Rows are points. Each copy is the shape, with its points in the same order, stretched, turned, moved and blurred by noise. Is it also mirrored, or only turned?
In the rows, 128 means zero.

Shape (7 x 2):
[[152 125]
 [128 105]
 [ 94 148]
 [162 161]
 [129 147]
 [155 116]
 [141 155]]
Copy 1 (7 x 2):
[[153 144]
 [144 102]
 [ 90 118]
 [141 191]
 [121 150]
 [163 140]
 [128 167]]
Copy 1 is: only turned
Copy 2, 7 rows:
[[133 133]
 [110 115]
 [ 93 160]
 [153 163]
 [124 153]
 [136 120]
 [132 159]]
Copy 2 is: only turned
Copy 3, 7 rows:
[[145 154]
 [142 111]
 [ 69 114]
 [116 198]
 [101 151]
 [157 148]
 [105 172]]
Copy 3 is: only turned
Copy 4, 7 rows:
[[133 112]
 [164 134]
 [106 165]
 [ 86 106]
 [103 138]
 [143 103]
 [ 95 122]]
Copy 4 is: mirrored

Shape, 6 rows:
[[139 160 111]
 [102 148 151]
 [168 109 147]
 [101 141 118]
 [114 158 116]
 [116 109 160]]
Copy 1:
[[ 92  82 101]
 [ 84 116 170]
 [133 167  99]
 [103  87 151]
 [ 86  81 133]
 [123 158 163]]
Copy 1 is: only turned
Copy 2 (6 x 3):
[[123 161 145]
 [145 110 149]
 [139 129  85]
 [114 123 155]
 [122 142 158]
 [139  87 114]]
Copy 2 is: only turned

Shape:
[[106 111 157  99]
 [118 155 104 103]
 [161 165 119 136]
 [100 152 138  81]
 [120 106 128 142]
 [160 155 130  94]
 [108 136  88 121]]
Copy 1 (7 x 4):
[[ 91  98 148 137]
 [108 127  84 142]
 [164 145  98 112]
 [ 89  96  93 121]
 [134 127 144 166]
 [109 148 105  95]
 [122 139  91 168]]
Copy 1 is: mirrored
Copy 2 (7 x 4):
[[163  92 118 113]
 [107 147 107  75]
 [ 99 183 127 127]
 [145 117 123  64]
 [113 105 125 146]
 [135 176 118 114]
 [ 93 124 106  92]]
Copy 2 is: only turned

Shape (11 x 8):
[[118 130 132 110 147 138  75 130]
 [183 145  93 115 114 109 129 100]
 [ 79  72 148 141 140 139  90 121]
 [124 166 126 152 108 127 144 176]
 [155  97 132 116 141 144 116 161]
 [146 175 123 162 159 120 158 149]
 [155  81 116 158 121 119 111  93]
 [135 143 100 116 140 166 102 123]
 [139 114 130 124 152 100 140 133]
 [123 114 157 124  88 127 150 105]
 [167  99 170 110 126 132 106 138]]
Copy 1, 11 rows:
[[115 112 135 134 110 126 100  87]
 [142 136 168 134  80 136 183 123]
 [152 127 108 137 171 132  68  77]
 [ 87 157 142 133 113 117  99 147]
 [133  93 138 115 154 101 109 136]
 [108 136 159 146 119 166 114 173]
 [177 138 165 123 149 157 133 107]
 [122 127 117 111  79 146 120 114]
 [146 122 150 163 148 131 121 135]
 [118 159 104 130 161 110 145  87]
 [111  90 140 115 182  91 125 101]]
Copy 1 is: mirrored
Copy 2, 11 rows:
[[126 112 117 121 143  91 130 102]
 [153 183 132 141 120 119 158 166]
 [116  93 116 131 163 160 143  43]
 [146  80 171 113 102 124 137 172]
 [197 138 130  96 137 129 121 106]
 [131 116 161  71 121 123 151 198]
 [152 156 113 134 137 166 188  94]
 [138 127 100 121 123 119 122 143]
 [144 151 155 103 162 136 142 129]
 [112 142 156 150 100 173 135  91]
 [175 153 144 104 112 112 134  73]]
Copy 2 is: mirrored
Copy 3 (11 x 8):
[[ 89 132 125 105  70 104 151 114]
 [156 188 133 124 147 158 159 127]
 [ 88  94  97 121  62  99  89 104]
 [134 100  87 111 133 130 160 188]
 [ 98 145  80  85 139 120 147 106]
 [164  89 124 128 138 139 178 140]
 [138 145 113 118 101 156 101 103]
 [ 95 140 107 128  90 124 170 113]
 [146 135 117 120 145 116 137 114]
 [110 134 125 155 158 139  90 129]
 [ 86 155 126  85 138 128 124 100]]
Copy 3 is: mirrored

Shape, 14 rows:
[[111 119 129 162 103 147 153 131 154]
 [155 141 133  75 128 113 117 131 158]
 [137 128 165  69 146 143  99 158 143]
 [137 184 112 112 155 134 152 134 107]
 [158 167 135 110 134 147 163 134  90]
 [122 150 113 137 170 146 138  81 117]
 [135 106 130 164 124 117 108 120 111]
 [134 172 163  95 127  94 135 158 146]
 [109 130 101 160 118 149  89 132 141]
 [ 94  83  72 173 104 123 152 130 110]
 [ 94 102 121 169 153 129 123 142 156]
 [131 161 127  94 157 147 118 106  99]
 [144 111  91 179 147 146 136 137 141]
 [110  96 112 183 109 133 129 128 167]]
Copy 1 (14 x 9):
[[151 123 119 105 131  94 143  76 131]
 [118 162 100 114 155 177 124 142 111]
 [ 94 144 117  87 163 183 157 147 109]
 [152 122 121 149 139 126 114 182 105]
 [164 100  97 140 142 132 113 172 142]
 [177 125 163 150 140 128 120 155 161]
 [129 126 147 120 117 125  87 103 171]
 [110 141  99 128 166 166  99 130  79]
 [ 97 150 135 126 129  96 155 105 137]
 [191 126 128 117  56  90 142  76 148]
 [138 139 165  82 118 104 129  92 113]
 [138 123 135 154 149 159 137 171 147]
 [153 139 141  74 111  68 113 133 150]
 [144 149 137  88 120  86 132  63 131]]
Copy 1 is: mirrored
Copy 2 (14 x 9):
[[ 98 103 143 150 116 138 131  84 145]
 [151 145  80 156  98 106 161 127 113]
 [167 149  99 140 110  67 156 103 105]
 [174 159  96 139 115 117 132 134 188]
 [158 148  87 163 145 102 117 144 179]
 [152 154  84 108 137 145 125 110 146]
 [126  94 130 122 130 133 125 138 113]
 [128 177 119 163  96  96 157 134 153]
 [160  91 150 128  91 146 130  99 123]
 [100  48 128 109  98 152 101 113 157]
 [126  99 151  96 102 133 164  82 128]
 [177 168  69 126 122 109 114 127 143]
 [161  66 139 115 128 146 168 111 136]
 [102  73 158 126 111 156 147  83 117]]
Copy 2 is: mirrored
Copy 3:
[[138 136 127 118  83 128 135 112 153]
 [120 110 146 105 135 178 104 168 154]
 [113 126 156  89 156 184 126 142 125]
 [142 129 118 174 159 155 101 146 125]
 [134 150 114 171 147 168 131 157 124]
 [155 160 156 177 119 136 104 152 124]
 [ 97 167 122 135 106 106 113 138 127]
 [ 98  91 124 132 154 150 128 156 146]
 [121 141 129 117  88 143  94 107 119]
 [164 160 100 127  89  83  96 108 140]
 [119 146 148 120 123 105 108 102 143]
 [139 141 151 155 150 158 108 158  95]
 [119 175 133 143 106 130  84 108 161]
 [121 144 133 108  78  96 102  95 159]]
Copy 3 is: mirrored

Shape:
[[170 138 139 145  98  90 119 126 130  93 119]
 [ 74 158 137 121 144 137 125 123 119 103 134]
 [111 114 124 111 131  97 132 121  86 153 105]
 [102 120 107 102 147 121 139 129 128 147 126]
 [112 131 151 154  67  91  94 114 122 140 134]
 [150 201  96 164 137 114 127 152 160 119 145]
 [133 118 140 158 158 110 128 164 162 138 119]
 [135 102 116  92 155 128 116 130 144 157  91]
 [149 114 107 134 140 118  97 110 115 117 146]
 [102 131 100 151 112 108  98 131 145 119 113]
 [ 84 156  85 141  94 124 156  91 131 139 124]
 [121 105 135 109 135 123 150 118 133 144 122]
 [159 154 158 165 145 115 114 103 125 111 115]
 [145 130  87 160  99 138 113 152 123 158 113]]
Copy 1, 14 rows:
[[123 103 126 104 150 125 150 170  98  96 101]
 [125 100 137 136 138 137 102 140 174 149 182]
 [102 116 144 154 163 151 152 108 157 112 143]
 [118 132 131 135 118 136 148  94 159 144 145]
 [ 93  94  95 168 130 153 129 165 137  87 120]
 [181 140 142 118  87 104 146 167  96 166  98]
 [192 116  92 124 122 116 155 122 150 121 111]
 [136 105 136 131 121 113 178  82 136 128 154]
 [135 136 172 114 121 179 156 130 140 107 143]
 [135  90 125 141 111 110 117 113 147 114 118]
 [104 130 107 153 128 159  90 103 122 187 105]
 [115 133  97 126 150 154 150 109 142 142 139]
 [180  89 145 117 164 165 151 166 109 138 129]
 [151 148 129 172 106 116 133  83  94 102  89]]
Copy 1 is: only turned
Copy 2 (14 x 11):
[[140 128 141 107 172  85 128 212 137 119 132]
 [123 103 149 156 152 178  92  78 159 109  87]
 [135  80  97 153 108  83 153 107 122 138 104]
 [150 114 140 161 101 127 138  73 111 133 133]
 [ 93 121 166  93 151  61 130 154 194 149 109]
 [ 97 163 180 153 191 155 132 133 117 189 152]
 [152 178 136 167 115 165 160 162 138 175 127]
 [179 122  94 150  83 129 169  97 139 124 186]
 [158  95 143  75 137 128 139 137 127 163 131]
 [121 105 183 137 108 136 149 142 178 152 141]
 [ 93  62 198 175 115  89  78  83 147 146 148]
 [165 119 124 150 103 103 115 107 123 126 133]
 [145 111  99 125 196 135 104 181 168 173 139]
 [ 69 122 142 105  77 113 153 144 131 178 161]]
Copy 2 is: only turned
Copy 3 (14 x 11):
[[109 158 111 115  91 163 115 165 150 122 104]
 [148  90  96 137 189 137 132 112 151 125 108]
 [ 68  98 129 176 137 115 133 118 140 148 120]
 [114 117 122 164 171 116 140 116 142 129 157]
 [118 101 122 169  70 150 134 128 147 100  96]
 [151 147 126  93 164 182 142 176 101  74 143]
 [134 118 104 141 129 126 160 178  98 135 138]
 [119 146 115 157 150  96 121 104 117 142 171]
 [107 129 109 108 129 116 152 136 160 106 130]
 [132 149  99 153 133 124 159 119 133  95 110]
 [133 143 140 177 178 127 112 118 165  60 115]
 [122 119 125 168 147 107 120 136 156 137 146]
 [123 112 109  99 128 142 110 169 121 108  96]
 [126 145 163 138 124 111 162 131 112  84 128]]
Copy 3 is: only turned
